Each row is a point. Examples show where two turns around zero, p and q, send a point. Write where each new point lands after one turn and then the other. Backwards means that the second turn is done in reverse. Each puzzle has new turns, and all numbers are rounded.

Turn p:
[ 24 -22] -> [ 10 -31]
[-13  41] -> [ 9 42]
[-11 -19] -> [-19 -11]
Turn q:
[23 -7] -> [ 4 24]
[ -3 -32] -> [32  1]
[-19  39] -> [-36 -24]
Where do these land?
p, then q: [-8  0] -> [-3 -7]
p, then q: [30 19] -> [-6 35]
p, then q: [-23  26] -> [-33 -11]
p, then q: [  0 -46] -> [ 42 -18]

Turn p:
[-8 20  8] -> [-16  16   5]
[-65  -5 -18] -> [-56 -38  -2]
[ 6 -7 14] -> [10  1 14]
[35 -1 21] -> [33 21 13]
[ 31  -7 -24] -> [ 28   1 -28]
Turn q:
[-43   9 -23] -> [25 42 -3]
[  5 -12  16] -> [ -9 -10  16]
[ -7 -15  -4] -> [-9 12  7]
[  4  13 -23] -> [  3   7 -26]
[  7   3 -33] -> [ -9  14 -29]
[33  2 66] -> [ -1 -65  35]
Where do these land?
p, then q: [-8 28 -9] -> [23 18 -9]
p, then q: [44 18 -3] -> [  8 -22 -42]
p, then q backwards: [-1  6  4] -> [-4 -6 -2]
q, then p: [-41  29  -3] -> [ 28  39 -14]
q, then p: [ 12 -24  22] -> [ -9 -15  30]
q, then p: [ -6 -57 -10] -> [-51  11  26]

Turn p:
[-19 -16 -16   5  18  -8] -> [ -1  24  -7  13   9 -20]
[ 14 -21  22 -22  -5  25] -> [-14 -23 -27 -23  15   8]
[16  9  0 30 22 -7] -> [ 35   8  14 -12  -2 -12]
[  0  20 -72 -21  16 -11] -> [20 26  9 61 30 25]
[-3 15 12  7 -5 17] -> [ -8  -9  19 -15   2   3]
[-15  22  10  -2   6   2] -> [-11  14  18 -10  -3  10]
[ 12  18  19  -3  18 -17] -> [ 17  16   1 -20 -14  17]
[  9 -35   1 -20   6   6] -> [ -4  -5 -39  -2  15  -4]
[-14 -11  24  27 -76  -6] -> [-34 -52  12   8 -52 -26]
Turn q:
[ 27 -29  20 -32  21   7] -> [ 40  -5   4 -11 -37  18]
[-25   4  31  28  -7  31] -> [-5 37 15 41  6  1]
[ 13 -22 -24  -1 -43  23] -> [ -7 -20  10  14 -26 -47]
[ 15  15  15  17  19 -28] -> [ 21  10  -4 -20  33   9]
[ -5  25 -21  27 -31  -6] -> [-29   2  -1   0  28 -35]
[ -8  -8  10  10   6 -31] -> [  8 -11  14  -4  25  16]
[  6  25  16 -44   5 -15] -> [ -8  14   7 -45 -17  22]
[-24  13 -16  -7  16 -14] -> [-23 -10 -14  -6  11  23]
[  1 -24 -31   2  13  32] -> [  4 -19 -30  29 -23  -8]
Where do these land?
p, then q: [-39  11   1  -1  -2 -12] -> [-27  22  15   3  18   6]
q, then p backwards: [-25  32   3  15  -7  28] -> [-43  -9 -13 -20  10  -9]
q, then p backwards: [  6 -22   0  -2  25   2] -> [ 29   2  -7  -6  -6 -13]
p, then q backwards: [-41 -19 -10   6  -6   0] -> [-13  17 -12  15 -29  23]
p, then q backwards: [ -6  -1  14  27  -8 -10] -> [ 17  -7  -1 -14 -22   9]
p, then q: [ 62  29  -4 -17  14  -8] -> [ 35  14 -25   3 -45 -33]
p, then q backwards: [-17 -13 -22  11 -15   2] -> [-10  -9 -11  20 -20  14]
p, then q: [ 60 -16  17 -40   0  -1] -> [  7 -32 -39  13 -48 -28]

Turn p:
[-50 -16  28  -3   1  -7   4 -48] -> [-43  15  12 -24 -28  26  22 -34]
[ 48 -17  32  -1 -11  32  -9   1] -> [  8 -27   8 -10  21  22 -54  -3]
[-18 -15  11 -12  27 -27   0 -13] -> [-32  24  24   0 -13  -8   5  -1]
[ 23 -12 -14  27  25   8  30 -24] -> [-39 -10 -26   2  17  11  -4  32]
[-20 -39  -6   4  -6 -21  -6 -50] -> [-47  23 -22  -7 -30   5  -8 -26]
[  4  39 -10 -25 -16 -13  10  22] -> [ 41  -5   8  -9 -17 -20  15  22]
[  1  25 -15  47  -2 -19 -11  36] -> [ 32  14 -14  51   9  12  19  17]
[ 12  41 -36 -15  21  15 -11  11] -> [ 14 -39   1  19   4 -39  19  17]
[  0  -6  10 -22 -38  31  -6  65] -> [ 66   6  10 -21  39 -10 -13 -23]
Turn q:
[-28  -8  11  -2  -1  44   3  14] -> [ 14 -25  -3   4  39  25 -12  -3]
[-12  39  22 -15  20  42  27  -4] -> [ 20 -10  24  39  41   8  25 -18]
[ 20 -17 -31  20 -45 -36  -7 -29] -> [-19  46 -34 -29 -17 -32 -14  16]
[  5  -2  -7  42   0 -42 -30 -15] -> [-50  27  -5 -27 -28   5   1  -3]
[-10  16  36 -14   2  12  28  36] -> [ 28 -31  -2  15  11  20  39   6]
[19 15  5 -4 26 41 15 35] -> [ 21 -17  10  51   2  30   0   7]
[ 15   2 -18  -7 -20 -38 -51 -14] -> [-35   3 -24 -15 -37 -36 -15 -19]
[-25   6 -15 -17  24   8  25  18] -> [ 41  -3  20   0   1  19   1 -19]
[ 16 -51  -2  -3  -5 -31 -10 -41] -> [-20  10  16 -39 -12 -39 -23  33]
Where do these land?
p, then q backwards: [  8   6  -6   7 -22  39  55 -34] -> [-35 -32  31  21 -37 -16 -13  31]
p, then q: [ 30 -35  -7  -9  -9   3 -25  28] -> [-46   0  11   5 -30  -7 -10 -20]
q, then p: [ 16 -12  34   0  27  11  15  -7] -> [ 5 23 24 -2 31 25 -2  3]
q, then p backwards: [17 37 -5 -6 24 26 32 -1] -> [-15  15   8  26  13 -15 -32  37]
q, then p: [ -4 -17 -67 -39   2 -21  11  11] -> [ 29 -28  -9  13 -48  -6 -53   3]
q, then p backwards: [-34  -4  15  -2 -17  24 -39 -18] -> [  8 -33  -6  -4  12  51  -2 -13]
q, then p backwards: [-15   3  15  13  -4 -40   0  38] -> [-24  27   4   5 -25   3  24 -34]
q, then p: [ 22  11   5 -22  -2  -7  -5 -13] -> [  1  27  -7   8 -16  12   0  10]
q, then p: [-39  11  16  58   0 -36 -46  -3] -> [-17 -15   2 -57  -9 -21  52 -41]
